Every row gives one point. Each copy is the shape, with its points in the same order, stretched, turned, moved and blurred by noise. Is it also mirrored, or only turned?

Shape (9 x 3):
[[ 73   8  31]
 [ 17 -48  34]
 [-12  17  54]
 [-36   1  11]
 [ 33  41 -12]
 [ -3 -20 -41]
 [ 37 -26  69]
 [ -7  67 -39]
 [  8  12   6]]
Copy 1 (9 x 3):
[[  8  77  28]
 [ -8  26 -26]
 [-40   5  27]
 [ -7 -32  13]
 [ 36  26  57]
 [ 54 -20   1]
 [-36  54  -9]
 [ 45 -25  79]
 [ 13   7  28]]
Copy 1 is: mirrored
Copy 2 (9 x 3):
[[-45  21 -67]
 [-48 -26 -21]
 [-12  34  25]
 [ 16  10  46]
 [ 20  32 -28]
 [ 37 -23 -16]
 [-69  -1 -26]
 [ 70  52  10]
 [  2  18  -7]]
Copy 2 is: mirrored
Copy 3 (9 x 3):
[[ 43 -52  36]
 [-37 -55  14]
 [-28   6  44]
 [-37   9   2]
 [ 43   2   4]
 [ -6  -9 -43]
 [-18 -53  53]
 [ 40  44 -16]
 [  5   4  15]]
Copy 3 is: only turned
Copy 4 (9 x 3):
[[ 58 -60   7]
 [-15 -44  31]
 [-23 -48 -37]
 [-27  -5 -22]
 [ 48 -13 -24]
 [ 13  15  17]
 [ -1 -77  18]
 [ 37  23 -57]
 [ 13 -20 -15]]
Copy 4 is: mirrored

Shape (10 x 4):
[[ 55  15 -32 -31]
 [ 33 -43   1  54]
 [  6  -1  14  22]
 [ 45 -13  21  43]
 [-28  28 -16 -37]
 [ -8  -2 -44  14]
 [ 12  -8  24  53]
 [ 35  33  50  44]
 [-14 -45 -32 -18]
 [ 36   9 -29 -36]]
Copy 1 (10 x 4):
[[ 29  -5  69 -25]
 [ 56 -41 -24  24]
 [ 24   9  -2  21]
 [ 74  -9   3  31]
 [-42  34  38 -19]
 [-16 -29  17   7]
 [ 42   1 -20  44]
 [ 81  39  19  55]
 [-35 -19 -19 -41]
 [ 13  -2  50 -34]]
Copy 1 is: mirrored
Copy 2 (10 x 4):
[[ 36 -75  62   1]
 [-17 -51 -34 -56]
 [  2 -10  -9 -13]
 [ 10 -32 -15 -59]
 [  8 -10  34  61]
 [  4 -50  -5  24]
 [  3  -6 -39 -40]
 [ 45  20 -13 -46]
 [-48 -63  12  23]
 [ 19 -65  59  14]]
Copy 2 is: mirrored

Shape (12 x 6):
[[ 24  47 -23  53  -9 -18]
 [-19 -28  27  62  36  27]
 [-50  44 -32 -11   3  56]
 [-16 -44 -44 -38  29  28]
 [ 31  -4 -21  47  34 -12]
 [-37  -1  56  16 -41   5]
 [-63  48 -23 -31  21  26]
 [ 19 -13   7 -31  16  24]
 [ 22  28 -14  20 -34  28]
 [-36  42  64 -44 -37   6]
 [ -3 -28 -37   9 -25  17]
 [ -7  53 -26   0 -47 -16]]
Copy 1 (12 x 6):
[[-32  10 -28  35  12  56]
 [-48 -56 -31 -62  -8  13]
 [  5  78  -8 -47 -40 -20]
 [ 68 -15 -17 -82 -18 -27]
 [-13 -42 -46 -20  24  44]
 [-47 -14  27  10 -24 -19]
 [  7  78 -24 -30 -26 -61]
 [ 11  -2   4 -60  20  -7]
 [-13  26  13  -7  -7  55]
 [-46  51  41  12  -1 -58]
 [ 38 -19   5 -28 -33  28]
 [  0  48   8  49 -15  13]]
Copy 1 is: only turned
Copy 2 (12 x 6):
[[ 69 -11 -15 -28 -17 -31]
 [-28 -13 -29 -21 -51  18]
 [ 18  53  21 -67 -13  43]
 [-18  62  19  21  15  42]
 [ 25  12 -42   5  -8 -18]
 [-10 -44  69 -47 -36   3]
 [ 11  69  39 -63 -12  11]
 [-19  18  10 -15  43  29]
 [ 49 -15   8 -30   5  22]
 [-10 -15  89 -78  19  -9]
 [ 27   3  37  18 -20  29]
 [ 70   0  58 -33  -3 -17]]
Copy 2 is: mirrored

Shape (12 x 8):
[[ -3   5 -25 -16 -16   4  12  20]
 [ -2 -95  11 -11 -10 -17  31   7]
 [ -8   6 -29  26   8 -23  -4   1]
 [  1 -42 -15  19 -24  14 -12  19]
 [ -9 -33  10 -16 -21  16  -7   3]
 [ 30   3  12 -18 -30  -3  -1  25]
 [  8 -23   0  -4 -15 -22 -19 -22]
 [ -2 -18  13  27  -9  -5 -14   3]
 [ 57   0  -1 -21  40   6  -1  12]
 [ 27 -10 -92 -10 -21 -15  -7  31]
 [ -5  13  -4   1  44  52  37  13]
 [ -9  10  14  -9  38 -23 -14  13]]
Copy 1 (12 x 8):
[[-21   1   5 -39 -18   6  -6 -13]
 [-10 -24   5  28 -33   3 -89  70]
 [-10   5 -31 -18  14 -25  -2 -17]
 [ 25 -14 -17 -36 -26  -9 -24  29]
 [ 18 -29  15 -19 -13   8 -24  16]
 [ -7   9  33 -25 -18 -21   4   7]
 [ 14 -25  -1   3   8 -31 -32  -6]
 [ 14 -17 -16 -11   4 -24   3  26]
 [ 17  46  34  14   1  -6 -16 -13]
 [ -7  47 -21 -70 -36 -24 -54 -47]
 [ -3  17   5  14 -24  49  20  -4]
 [-10   4  18 -14  57  -1   1  -6]]
Copy 1 is: mirrored
Copy 2 (12 x 8):
[[ 16  28 -12 -12   4 -18 -12  25]
 [-37  68  12  47  67   0  -7   0]
 [ 42  36 -23 -15  -3   4  14 -23]
 [ 16  12 -17  30  45 -19   8 -15]
 [-20  10  21   8  22 -19   4  -2]
 [ -7  -4  10  18   5  24   2  43]
 [ 10  23  24  18 -13  11  17 -15]
 [  1   5  -4  14  23  11  31 -24]
 [ -3  -7  12 -23  -8  52 -53  -1]
 [ 94  49 -40  11   2 -21 -37  22]
 [-31   5 -26 -62  10 -14 -53 -11]
 [  3  14  22 -50   9  32  16 -26]]
Copy 2 is: mirrored
Copy 3 (12 x 8):
[[-16  12  -6  -1  -6  -2  14 -10]
 [ -5 -60 -32 -65 -41 -31   6 -38]
 [  4  -6 -12  21 -17  20 -16  12]
 [-33 -37   0  -4 -21 -22  23  -5]
 [-10 -11  20 -26 -11 -35   9 -12]
 [  8  12 -17   6   8 -26  40  12]
 [ 11   5  -8  -6 -24 -31  -5  29]
 [  9 -28   2  13  -7 -13   7   8]
 [ 14   5  -3 -15  -1  31  57  35]
 [-57  27 -52   0 -40  18  29  29]
 [  5 -21  38  -9  -7  46  23 -42]
 [ 13 -12  -4  -3  19  18 -14   9]]
Copy 3 is: only turned
Copy 4 (12 x 8):
[[  6   9   5  16  -9  26 -19 -34]
 [ 16  27  53 -30 -68 -49  50 -39]
 [  0 -36  20  30   1   4  -7  -1]
 [  8   9  29  34 -37   2  17 -15]
 [ 11  31  41  11 -15 -13  11  -8]
 [-20  28  -5 -29  -9  33   2  -7]
 [ 11  -6  55  -6 -17 -12   4  12]
 [ -7  -7  23  13  -7 -15  23  24]
 [-31  10  12 -39  24  41  30 -27]
 [  5 -18  20  37 -46  74 -38 -73]
 [  5  14 -20  23  40  16  28 -43]
 [-32  -8  24  -3  38 -21  -3   7]]
Copy 4 is: only turned
